Each row is a point. The last column is the point's height on a tilted bowl or saddle (a function of degree 2), plus a little noise. Along how many of its main directions does it bend up, bend down or stay straight?
In the rows, zero is written as 128.

Points (15 x 4)
[[157 116 127 125]
 [ 94  88 122 107]
 [146  77  60  61]
 [ 92 128  93 104]
 [140 109  90 106]
 [108  93 121 115]
 [150 114  77  93]
 [ 97 110 142 125]
 [157 109 125 126]
 [ 98  79 127 103]
 [174 141 201  60]
 [115  93 149 121]
 [120 162 167 104]
 [165 144  96  96]
 [133 106 162 122]]
Directions: 0 up, 2 down, 1 straight

Points (23 x 5)
[[151 122 146  68 107]
 [158 132 105 168 112]
 [124 195 145  98  86]
 [156 114 169 110 126]
 [143 143 128 145 119]
 [ 49 155 160  88  60]
 [142 165 113 131 112]
 [ 79 118 169 120  98]
 [120 143 108 167 115]
 [146 154 137 130 116]
 [142 136 103  90 103]
 [139 183  76  97  87]
 [116 145 177 113 114]
 [ 85 129  94 107  94]
 [146 173 179 162  95]
 [100 155  87  80  85]
 [ 66 127 157 127  90]
 [148 100 109 111 108]
 [115 109 150 164 111]
 [134 142 141 154 118]
 [160 147 108 108 108]
 [135 117 155 179 109]
 [ 99 217 116 103  68]]
Directions: 0 up, 3 down, 1 straight

Points (46 x 7)
[[ 80 147 137  79 153 101 150]
 [ 93 132 119 136 173  87 157]
 [136 132 174 168 165 124 177]
 [184 152  96 141 139 162 154]
 [133  90 119 174 169 142 170]
 [140 170 117 121 104 104 128]
 [156 140 128 126 131 147 126]
 [110 121 129 125 122 126 136]
 [116 144 115 119  64  62 178]
 [162 152 152 109 102  84 121]
 [187 142 153 178 147 102 195]
 [ 87 211 102 108 112 117 183]
 [145  84 148 131 110 123 122]
 [125  85 110 119 114 154 125]
 [175 131 142 127 151 117 146]
 [151 124  80 156 191 142 188]
 [120 106 110  95 143 112 138]
 [108 133  99 168 138  61 144]
 [112 119 141 106 107 148 128]
 [ 90 152 106 126 146 162 164]
 [110 134 126  95 174 134 121]
 [135  96  90 143 132 103 142]
 [155 154 149 140 134 111 137]
 [157 153 117 125  64 119 118]
 [140 138 158  84 143 154  89]
 [ 84 153  99 124 142 129 164]
 [133 109 183 126  15  87 126]
 [121 113 123 144 108 117 128]
 [180  69 124 137 115  80 164]
 [103 186 121 105 154 166 144]
 [126 156 159 154 119 126 140]
 [139 143 206 192 141 117 176]
 [111 204 157  90 144 118 112]
 [126 135 117 190 141 115 150]
 [135 133 181 139 106  93 123]
 [122 113  79  84 123  63 199]
 [140 164 104 189  79 110 123]
 [115 137 156 110 171 109 133]
 [ 86  40 108  94  92 110 204]
 [ 95 121 136 113 139 178 142]
 [134 123 196  79  55  84 148]
 [109 131 105 151 125 152 150]
 [106 103 112  98 170 117 141]
 [ 93 103 118 158 124 169 150]
 [102 126 116  48 171 134  93]
 [166 133 125  81 137  92 119]]
Directions: 2 up, 1 down, 3 straight
